Every row gives one point. To make a cloud, some directions were put in groups of two or more. Within a group, all points are equally far from the middle, so they leave a hole (a ring in 2 directions, a hollow ball in 3). The other directions are filled evenly. Then the cloud was stretched, turned, moved and blurred a little. How many holes are there, and how many directions does each take, smallest first?

Cloud, 14 rows:
[[ 15  51]
 [-25 -35]
 [ 33  33]
 [-46   6]
 [ 13 -49]
 [ 44  -4]
 [ 19 -50]
 [ 38 -33]
 [-46   9]
 [-48  16]
 [ 32  32]
 [ 24  44]
 [ 44  -1]
 [-47  13]]
Holes: 1 (2)

Cloud, 15 rows:
[[ 41  34]
 [ 42 -27]
 [ -9  39]
 [ 16 -42]
 [ 43  32]
 [ 43 -24]
 [ 47 -16]
 [ 36  41]
 [-17  23]
 [ 32 -37]
 [ 49  -7]
 [  5 -40]
 [ 26  48]
 [ 50   9]
 [ 40 -29]]
Holes: 1 (2)

Cloud (22 x 3):
[[ 46 -18  12]
 [-20 -39  -4]
 [ 25  16 -23]
 [ 10 -59 -34]
 [ 11 -21  26]
 [ -2  17  12]
 [ -1  11  14]
 [-42 -23   3]
 [ -4 -46  40]
 [ 59 -19  17]
 [ 18 -52 -12]
 [ 15  -8 -43]
 [ 21 -16  25]
 [-42 -44   7]
 [-32  13   9]
 [-60 -33 -13]
 [ 14 -10  34]
 [ -1 -29 -41]
 [-27   3  26]
 [ 17  10  21]
 [  5 -43  -7]
 [-25 -39   0]]
Holes: 0

Cloud, 21 rows:
[[-50 -38 -27]
 [ -2 -15  37]
 [ -5  13  36]
 [ 37   9 -38]
 [  6  58   5]
 [-54  -7  -6]
 [ 15  23 -29]
 [  3  25   2]
 [  4   7 -49]
 [-12  14 -19]
 [-14 -10  35]
 [ -2  25  26]
 [ 29 -12  18]
 [  2 -54   0]
 [ -3  -8 -23]
 [ 14  47  17]
 [ -7  40 -18]
 [ -8   8 -16]
 [ 60  28  -1]
 [ 32  29  24]
 [-25 -12   8]]
Holes: 0

Cloud:
[[ 48 -18  38  25]
 [ 35  15 -16 -22]
 [ 22   1  60  24]
 [-22   9 -38   0]
 [ 20 -35  -9   2]
 [-25   7  51  24]
 [ -1 -11 -21  23]
 [ -2 -21  32   8]
 [ 10 -28  13  14]
 [-11 -19  31 -12]
 [-37 -11  27 -13]
 [-11  19 -19 -14]
 [-21   7 -28  29]
 [-36  23 -12 -12]
 [ 11  28  52  14]
 [ -2   4 -14  38]
 [ -6  22  55  20]
 [ 32   1 -32 -38]
 [ 17   2  31 -25]
 [ -9 -23  24  16]
 [-12 -22  -3  24]
 [-18  -9  42  29]
 [ -2  22 -20  25]
 [-17  -6  44  39]
 [ 20  26   7 -11]
 [ 11 -36  14  -4]]
Holes: 1 (2)

Cloud, 28 rows:
[[  8 -35  27 -30]
 [-19  31  21  28]
 [-16 -25  19 -30]
 [-30  30  -3   0]
 [-27  18 -20  -7]
 [ 31 -19   8 -53]
 [-20  11  30 -35]
 [  4 -33  26 -33]
 [ 12   8  30 -60]
 [ 26  33  -1 -41]
 [  2 -20  25 -49]
 [ -3 -18 -34   7]
 [ 53  11  17   5]
 [ 21 -15  19 -59]
 [-10 -36  20 -11]
 [ 30  -6 -14  29]
 [-11  11  23  43]
 [ -9   1  28  41]
 [ 25  29  37 -49]
 [-21  12 -27  -9]
 [-13 -25 -21  25]
 [  1  20  41 -46]
 [ 42  22  48 -14]
 [ 19  23  57 -11]
 [-11 -22  11  38]
 [-32  22  19 -14]
 [ -5  -8  28 -50]
 [ 39  18  51 -12]]
Holes: 2 (2, 2)
